Every row gives one point. To make a cloud, some directions were put in groups of two or more. Within a group, all points are equally far from the middle, so they leave a hole (a ring in 2 directions, a hollow ball in 3). The other directions are filled evenly. Then the cloud was stretched, turned, moved and blurred a little. How many holes are there, and how many directions does each take, smallest first?

Cloud (15 x 2)
[[ 30  58]
 [-13  28]
 [ 42 -37]
 [-47 -10]
 [-53  38]
 [ 12 -56]
 [  7  53]
 [-30  32]
 [-18  53]
 [-40  41]
 [-60  37]
 [-22   8]
 [ 19 -36]
 [ 33   0]
 [ -5  27]]
Holes: 0

Cloud (21 x 3)
[[-40 -36 -23]
 [-27 -40  23]
 [-22  23   7]
 [ 29   8  36]
 [ 30 -21 -50]
 [-22  36 -41]
 [  6   6 -47]
 [ 48  21  14]
 [  2  10 -12]
 [-12  58 -28]
 [ 46   7  26]
 [-29  38  15]
 [-16 -46 -10]
 [ 30  34 -37]
 [ -9  -3   3]
 [-13  25  31]
 [ -8   5  54]
 [  8 -30   5]
 [-15  -8   1]
 [ 49  27  60]
 [-43 -35  39]]
Holes: 0

Cloud (28 x 4)
[[ 60 -14  -3   3]
 [-33   5   8  37]
 [-17  -2  37  27]
 [ 55  13  15  40]
 [-44  -7 -31 -22]
 [ 20  31 -26  34]
 [ 26  35 -34  -8]
 [-18  -1   4  56]
 [ 49 -11 -23 -25]
 [  9 -29  31  -4]
 [-30 -27 -21 -37]
 [-22 -32 -47  -7]
 [ 54  -8  23   7]
 [ 43  33  12  28]
 [ 28  23 -45 -21]
 [ 58  -3  22  17]
 [-15 -14  35  33]
 [ 43  18  34  20]
 [ 25   3  45  12]
 [-25   0  28  31]
 [ 29 -23 -51   4]
 [ 15 -19  40   4]
 [ 24 -21  34  -5]
 [-10 -36  24  24]
 [ 55   9   9  46]
 [ 22  12 -57 -11]
 [ -8 -41   7  37]
 [ 24  31 -20  39]]
Holes: 2 (2, 2)

Cloud (53 x 6)
[[ 28  21  -1 -33 -13  -9]
 [ 41   2  16 -31  19   3]
 [-21  29  -9  30 -12  13]
 [  7   8 -17  18 -26 -24]
 [ 42   9   3  -7 -15   0]
 [-23  26  17 -25 -24  24]
 [-20  12  -1  19   8 -33]
 [-23   7  -2 -41 -19  27]
 [  1 -10 -19 -37  36  19]
 [-25   2 -28  -4  26   1]
 [ 14  21 -17  25 -16  -6]
 [-24 -25  23 -16  14 -12]
 [ 41 -41  13   4   4   5]
 [ 17 -10  20   7 -31 -29]
 [ 13  -3  47  -5  12 -17]
 [-42  23  -3   8   2  14]
 [-22   9 -19 -27   2 -40]
 [ 27  15  19 -25  21 -21]
 [ -4  16   5  -5 -46 -21]
 [ 28  15  11 -24 -16 -29]
 [ 15 -38  28  -2  -7 -34]
 [-31  -8 -14 -34   9  25]
 [-29  15 -24 -17  22  -8]
 [  4   9 -19 -48  20  -3]
 [ 41 -26  15 -12   0 -32]
 [ 27 -40 -22 -14  13 -15]
 [ 10 -29   3  -8  27 -42]
 [ -2   8  -9 -23 -13  57]
 [ -7 -18  -6  30  -3 -21]
 [ 20   1  -2 -14   0  60]
 [  0 -20   1 -23  26 -43]
 [ 43 -14   9 -16 -14  23]
 [ 16  30  23  -1  12 -18]
 [  6  31  -6  11 -27  33]
 [  6  -8  31 -31 -27 -27]
 [ 33 -24  32   6  -6 -21]
 [ 20  -3 -36   3 -14  37]
 [ 24  22  16 -10  26  20]
 [  2  -1  10 -48   3  33]
 [ -2  -7  27   1   8 -52]
 [ 16 -18  37  10  -1 -34]
 [-40  13 -15  -2  14  16]
 [ 42  -5  19 -35   3  -5]
 [ 29 -34  33   7   8  -1]
 [-14 -28  14  12  -5 -35]
 [  8  13 -29 -10  32  36]
 [ 34 -22  31  -4   2 -35]
 [-23 -22 -24 -15  -5 -28]
 [ 19  11 -18  23  20  25]
 [ -8 -17  21 -13 -13  36]
 [ 27  -1  13 -20  27  40]
 [-32  -4  20   7 -22 -28]
 [ 42  -3 -23  -3   0  28]]
Holes: 1 (6)

Cloud (81 x 8)
[[-17  27  22 -20  -9 -37 -30  21]
 [ -2 -45 -20 -11  15 -21   2   6]
 [  1   5 -13 -24   4 -33  33  13]
 [ 25  -9  -4 -19  -2 -23 -22 -28]
 [ 29  13  -2  14  27 -21  -4  31]
 [-17 -17  14  19 -10   7 -22  -7]
 [ -5  27 -35  11  -2 -24   0  30]
 [  7  -8  24 -11 -25 -18  -8 -14]
 [ -3   3  -7  -2   6  37  10   8]
 [ -6 -29 -19   2  36   0  10   4]
 [  8  -1  16  27  -5   5 -39  16]
 [-37  -3  10 -11 -17  -8   4   6]
 [ 21 -13   5 -19 -16   5 -41 -11]
 [ 22  -1 -13  37   5  -3 -10  10]
 [ -1   2 -13 -18  12 -21  38  12]
 [-35   1   0  -2  20   7  -1  33]
 [-23 -49   1 -15  22  -6 -21 -10]
 [ 22 -21  -7  -8  -9  -8  -7 -17]
 [-31  -2   0 -28 -17   7  12  31]
 [-16 -42  -7   5  19 -24   2   0]
 [-13  20  13 -37 -20   0 -51   6]
 [ -5  40  34   2   0   2 -27  10]
 [-22 -10 -19  -6   9 -25   2 -24]
 [-19  -1 -12  16  10 -37   1  -9]
 [ 20  -3  11   8  -2  15 -48  24]
 [-22 -12  19  12  13  20 -14  23]
 [-28   6 -19   1 -29  35  -9  18]
 [ -4  15  46  28   8  -9   2  17]
 [ -7  22  28   3   7  13 -31  28]
 [ 12  13  22 -17   5  20 -43  24]
 [  1  17   3  25  -9 -12  -2 -22]
 [ 24 -22   2 -22  31 -22  -4  -2]
 [ -7   3  43  15  20 -31 -19  35]
 [ -3  -3   3  22  -6  20 -40 -11]
 [-21  12  12   2  29 -19 -13  29]
 [ -4  -1 -13 -37   6 -30  -7 -28]
 [ 14  34  11 -20 -22   0 -14  29]
 [ 13  -1  -1  20 -15  15 -38  39]
 [  6  -2  23  -7 -23 -26 -33  24]
 [  4  -2  38 -18  15   5 -60   6]
 [-47  13  15  -8   1 -12 -10  -6]
 [-23  21 -32  -6  20   5   6  16]
 [-24  15   7  22 -25 -10  -3  33]
 [-27 -45   1 -11  28   0 -21  -9]
 [ 43   1   2   2  15 -11  -9  29]
 [-18  24   7   2   1  35 -12   7]
 [  9  24   8  14 -28  -7 -29  24]
 [-20 -20  22   5  11  21  -6  15]
 [-25   8 -11  -1   7 -33  29   4]
 [ 31 -16 -14  -8  22 -26   1  44]
 [-40   8 -12 -11   7 -15  10   7]
 [ -1   7  11   4  19  15   6 -17]
 [ 14 -36  26  -1  -1   1 -13 -13]
 [ -1   0  -5   6  33  -1  15  -8]
 [ 32   3  10   4  18   4 -45  -2]
 [  5  28 -26 -14   0 -30 -19  18]
 [ 22  38  17  -3  -6  -2  -9  32]
 [ 13  -4  31  39   6  -5 -16   9]
 [  5  -7 -27 -25  -3 -31 -20  22]
 [-20   3  27 -35 -19 -14 -11   1]
 [-43   1  14 -16 -10  -6  -6  -8]
 [ 19  -4 -25  34  11  -6  -7  14]
 [-15  23 -17 -31  -3 -21 -31  28]
 [-20  -1  11 -29 -11  22   4  19]
 [-33   9 -28   4  -4 -15  18  31]
 [  6  47   9   0   1 -15 -31 -25]
 [ 31   4  24  34   6 -17 -25   7]
 [-16   4  23   2  39 -26 -28  11]
 [ 10 -16 -39 -27  -3 -18  -9  15]
 [ -6 -33   1 -29 -11   5 -42  14]
 [-11 -12 -38  13  10  -1 -26  39]
 [  5  31   3   6  20  17 -20  -5]
 [-20 -12 -11   8  24  -8  29  45]
 [ 22   2  17 -11  -5  -4  28  25]
 [ -7  25  19 -25  22 -44 -18  16]
 [  2 -31 -26  10  29   0  20  17]
 [-26  25   4  -2  30 -25  -4  -4]
 [ 17 -22  10  27   6   7  23  16]
 [-17  -7   9 -22 -30  -4  -1  14]
 [-15 -35   0  -7 -20  -6  -1  25]
 [-18  -8  27  22  17 -10  -6  37]]
Holes: 3 (2, 2, 2)

Cloud (106 x 9)
[[ 11  27  12   6 -24  -7  14   7   4]
 [ -6  -5  -2   1  -1 -33 -18 -54 -15]
 [ 10   6  22 -20  29  14 -19   2  -5]
 [ 17 -27  14 -13  -6  25 -34  -7 -24]
 [  6   2  32   7 -13  39   3 -26  27]
 [  5 -16 -24  10  12  -5 -18 -27  31]
 [-19  17 -12  23 -20   3   8 -29 -24]
 [ 21  21  11   8 -39 -11  -6 -42   6]
 [ 16  13  22  22 -17 -21 -42 -14 -10]
 [  5 -17  -4  27   8   0  -2 -43   5]
 [-31  -1  15  20   4 -12  16 -22  -5]
 [  9 -14 -11  33   1 -44  -3 -32 -12]
 [-16  16  15   0 -11  30  -7  17  16]
 [-27  -5 -21 -15   1   5  47  -2 -29]
 [  5   6 -10 -18 -18  17  44 -13   2]
 [-15  31  33  10 -15   9  13   1  11]
 [-18 -28   5   4 -31  17  13 -11  -1]
 [  2  33  24  25 -15 -13  12 -25  50]
 [ -6  21  26 -24  -7  27 -38 -12   7]
 [ -4 -11   2  27 -17  -9 -24 -46 -38]
 [ -2 -23   2  -6  28  12   9  21 -14]
 [ -4  45  32  12 -12 -14  12 -10  13]
 [ 11  29  -2 -26 -21  26 -33 -25   2]
 [-12  -6 -39 -11  29 -12   6  14   6]
 [-22  -4  33 -30  -5  17   9 -10  -6]
 [  0  38  23  14  -9  11   4  -1  10]
 [ -2 -21 -21  14  33 -15  17   6 -18]
 [-18  26 -25  12 -19 -25  24 -18  -2]
 [-39  12 -25 -25  -2   0  17  16   8]
 [ -5  35 -10 -14 -11   8  36 -13 -18]
 [  2 -25   0  -7  14  -2 -10  18  38]
 [ -9 -30  -6 -22  16  32  -1  17 -16]
 [ 10  -5  -8   1  -2  24  51  -4  19]
 [-15   7   4  -1  15  14   5  28  -4]
 [ -4  42  14  -9 -15  -3 -13 -48   2]
 [ 13   4  -9 -17 -11  52 -12 -18   9]
 [  2  35  -7   3  10  16 -23 -26  -2]
 [-14  34  18 -29 -21  27 -22  -4  33]
 [-24 -10   0 -19 -15   6 -24 -38 -17]
 [-11  -7 -29 -28 -13  13  12 -25 -33]
 [ 12  31   9 -18   6 -24  -9 -10  37]
 [ 16  17 -36  10  20  -4  11   1 -16]
 [-18  10 -21  19  -6 -30  37 -12  25]
 [  6  39  18  13  -6  -4  11   5  -3]
 [ -5  25   2 -35 -11  35  -8  16  18]
 [ -6   4 -14  26  25  -9  -4 -23  15]
 [ 16 -15 -10  22 -21  -5   1 -48  -3]
 [-17  11  13  -1 -31 -14  13   6  19]
 [  8  26   9  -9 -39  -2  10 -21  26]
 [ -5  13  -2 -11   5  -4  -4 -39  45]
 [ 15   3  29   2 -29  22   3 -37   3]
 [-37 -12  16 -29  17   7  34   9  17]
 [-11 -14   1  28  19 -32  16 -12  -1]
 [ -1   1  -2 -41  -5  32  41  -3  37]
 [  6  16  15 -24   9 -32  13  10  13]
 [ -5  32  13 -30 -26   5   2   2  -3]
 [ -1  16  -5 -14  21  40  29  18  38]
 [  5  10 -24   1 -10  39  26   2  13]
 [-40  13   2 -26 -10  15 -11  -1   1]
 [ -5   3  22 -25 -36  17  12  -5  -1]
 [ 19  13  37   0  -8 -25  -8 -41   8]
 [-12 -35 -13   5 -17   8  32 -20   7]
 [ 14   9  20  13   0 -20 -49  -9  13]
 [-11  -4   3  20   0 -49   3 -28  -3]
 [ -6  50  22 -15  -4 -10  -7 -21  22]
 [  1  24 -17  13   6   7 -33 -34 -22]
 [ -3  -3  11  -9 -20   9  38  22  12]
 [-15  -2 -33 -30  26  28  31   2  18]
 [  7 -13 -16   5  -4  26  47  -7  28]
 [  3  -4  31  -7 -12  38 -36 -16  29]
 [-14  20  11 -14 -15 -30 -28  -9  -4]
 [-12  32  -3 -31  19  28  20   1  28]
 [ 16  -3   3   4  21  17  15  -7  46]
 [ -2   5  10 -23 -10  22  60  11  35]
 [  7  23  34  12  -1 -32  13 -11  28]
 [ -1  12  22 -20 -17  12 -36 -12  52]
 [ -8 -30   5  18   2   8 -26 -30   0]
 [ -4  38  16 -35   1  11  -2  -1 -14]
 [-21  10 -22   1  30  23  14  -5  19]
 [ -3 -11 -17 -24  22  -4  -2  32  -2]
 [ -5 -18 -35  10 -14  25  16  -6   2]
 [ -5  34   5 -22  21  22   0  -6  24]
 [-12  30  10 -25  -8  11  51  19  25]
 [  4 -27   9  16  -1 -27   8  -3   9]
 [ -9  11 -35   9  -9  23  -2  -9 -10]
 [ -6   6 -42 -25  25  10  17   4 -11]
 [-12  -6 -33 -25 -18   6  17 -18 -13]
 [-28  12  -9  30   2 -16  11   1  10]
 [ 10   5  14  -3 -28  40  -5   1  17]
 [  4 -22   5 -31  -1  37 -21   8 -12]
 [  8  28  10 -20  -5  18 -37 -43  -4]
 [ 15  17  12   4 -24   5   4   5 -17]
 [-10  29 -14  10   0 -48   0 -36 -13]
 [-19   9  -8  -7  23 -19 -32 -24 -27]
 [-22   0  21  11   2 -20   3 -26 -33]
 [-10   6  13 -34  15  50  11  22  27]
 [-13  -5  -4 -19  -8 -20  29  17  -2]
 [-30   2 -14 -17 -28  12   2 -29 -14]
 [ 18  -8  11   7  13 -14   3  19  22]
 [  0  13 -26  12   7   9  46   3  -1]
 [-28  33  29 -28 -16  19  17   4  15]
 [  6  22  -7 -36  11  35   3   0  -5]
 [  6  29   7   4 -17  23  24  -5  -9]
 [-40  11  -9 -20  23  -4   8   4   2]
 [ 12   7 -28  -1  28 -14  -5 -14  24]
 [ -2 -25 -14 -10  -2 -21  10 -36  -8]]
Holes: 3 (2, 2, 4)

Cloud (98 x 9)
[[ 29 -19  13 -12   4   6 -35 -10  15]
 [ 14 -13 -27  11   0 -36  15  -2 -14]
 [  0  13   0   0  50  23  23  -9   6]
 [ 21  57  -3  10   6  -7   1  18  -6]
 [ 15  -9 -15  23   7  22  -5 -21  28]
 [-17 -23 -30   3   4 -21   2   7 -24]
 [ -1  18 -17   5  24   7  39  23  -6]
 [ 33  -1  18  16 -12 -24  -7 -23  -2]
 [ 35 -21  -3  -2   3 -18 -33 -23   4]
 [ 13 -35 -10 -35 -21 -31  21   0  -7]
 [-10 -12 -19 -38   7 -18  -9  -3  -4]
 [ -9  30  -2  -8  26  15  20  17  26]
 [ 15 -25 -29   9  -2 -36  -9  26   7]
 [ 11   2  15  -7 -20 -31  28  29   1]
 [  1   0   7  22  17  14 -42  15   3]
 [ 11  22  12   4  -7 -26 -20   1   3]
 [ 31 -36   2 -12  25   8  -8  -2   9]
 [  6  -3  19  14  43   1  33 -19   4]
 [ 21  50  19  -1  -9  10   7  -7   9]
 [ -6  -2   1 -24  23  22  15  36   6]
 [ 18  35 -11   0  14 -29  34 -14  11]
 [ 13  28 -47  -1   7 -28  -7  -4   5]
 [ 13  -9 -16   7  45 -10  -4  22 -22]
 [ -7  22 -24  -8  21  -9 -17 -10  -6]
 [ 24  25  14 -15  44  10  -7 -14 -31]
 [ 12  14 -36 -38 -10   8  17  30   2]
 [ 13  -3   2 -50 -13   9   7 -10 -27]
 [  5  10 -11 -35  11  20   9  29 -24]
 [ 18  42  -1  22  22   4 -24  14  15]
 [  3   7  16  -5 -23  14 -11   9   7]
 [  2  13  -6 -13  13  42  12 -19  -6]
 [ 21  19   8  -9   2 -39   7  -4  23]
 [ 22 -19   1 -28  22  23  24  -3 -25]
 [  8 -16  -1  16   1   1 -29  34 -21]
 [ 40   9 -10   4 -10  -8  16  35   5]
 [ 14 -25  11  25   5  -4 -10 -28  -9]
 [ 60  -3  -2 -16  -9 -30  10  -1  -9]
 [  8 -26  16 -17  -6   0  12  42   6]
 [ -1   5  31 -23  -8  25  14  10 -24]
 [-11  -4  -9  25  -2  13  28  23 -16]
 [-11  -8 -23 -31  -7 -27  -7  17 -42]
 [  1 -22 -17   2  39 -22  20   5 -15]
 [ 27 -20 -31 -14 -13  -5   1  -7  -3]
 [  7 -19 -10  -1  10 -45 -13 -17   1]
 [ 19   2  39  11  19  16  -4   4   2]
 [  8 -14 -24   4  22   1 -22  -6 -21]
 [ 29  22  -5   0  23  27  24  -8  29]
 [ 17  29  24  -8  18  -2  32   1 -17]
 [-20  31  -1 -12  -5  -2  14   0  -5]
 [ 15  11  34  19  35  13  -9   7  -3]
 [-20  24 -36   3  10  -5  32  -9  16]
 [ 21 -15   2  30  18   1   4 -15 -11]
 [ -8  -7 -10 -31  14 -17   7 -28  -4]
 [ 18  16  25  -4  29  -1  -2  32 -21]
 [  4  -8 -10  21  18   1 -17 -22 -29]
 [ 12  20 -40 -10 -10 -19 -11 -19  -3]
 [ 12 -10 -13  25  27 -26   2  14  -4]
 [  3  45  -2  10  10  -8  21 -37  -9]
 [ 27 -17 -32 -14   8 -38  11  28  -6]
 [ 17  43 -17  -1  12  -7  -8 -37 -11]
 [ 18  12 -29 -37 -12  13  28 -13   5]
 [ 13  20  31  20   3  16  18  -3  -3]
 [ 24 -42   8 -20  -1 -16  32   4 -19]
 [ -8   8 -32 -36   5  -1  27  19   8]
 [  3  13 -25  31  -4  17  19  22  -5]
 [ 17  -6   5   4  -4  21  23  22  -9]
 [  0  -6  -6 -22   7 -27  44  -3  -8]
 [ 17 -16 -26 -34  12 -41  19  31  -1]
 [ 15  55   1   3  22   6  -5 -30   1]
 [ -8  32 -14  45   7  18 -10   8  17]
 [-10 -17  13  13  22  33  18 -31 -13]
 [ 18  -3 -17  27 -20  -8  -6   9  11]
 [-10  18 -14  18  30   9  30  17  -7]
 [ 26 -11 -11 -39  -3 -45  15  36  -6]
 [-15  17  25 -14  13  15  17 -12 -16]
 [ 26  -1 -32 -21  20 -23  10  10 -26]
 [ 34  24 -16  25  19 -23  -1  -8  -4]
 [  8  47  -3  11 -12   7  -2 -30 -33]
 [-19  14 -34  32  26   8   0   1  10]
 [-11 -18 -14 -21  37  -6  30  19  15]
 [ -8  24 -27  -2 -29  22 -13  18   4]
 [-15  -7 -14 -25  34  26   0  20   6]
 [ 13  48  -4   8   3 -10   6 -27 -32]
 [-19   0 -14 -13  -3 -27   7   4 -41]
 [  5  -4  19 -10  15  -2  50  -8 -16]
 [ -9  32   0  11   0  -2  21 -30 -30]
 [ -6  11   1  -3  18  31 -32   7  -3]
 [ 24  13  12  23  24 -17  21 -17 -36]
 [ 25  29 -12 -36  -2   7  13  11  16]
 [ -5 -25   9   5   0   6  19 -32  23]
 [ -3  -8 -31 -15  35 -14  16 -21  10]
 [  1   0  -2  30  22  16  16  15   7]
 [ -1  -7 -11  -5  35 -18  34  15 -23]
 [ -8  27 -21  20  13   8  41  -3  -8]
 [ 31  -8   1  -5 -11  13 -23 -18  15]
 [ 22   8  25  -5 -32 -16  -5 -21 -20]
 [  1 -30  12  -5  14 -28  21 -38   3]
 [  4  37  17  -1  12  37  25 -18 -14]]
Holes: 1 (6)
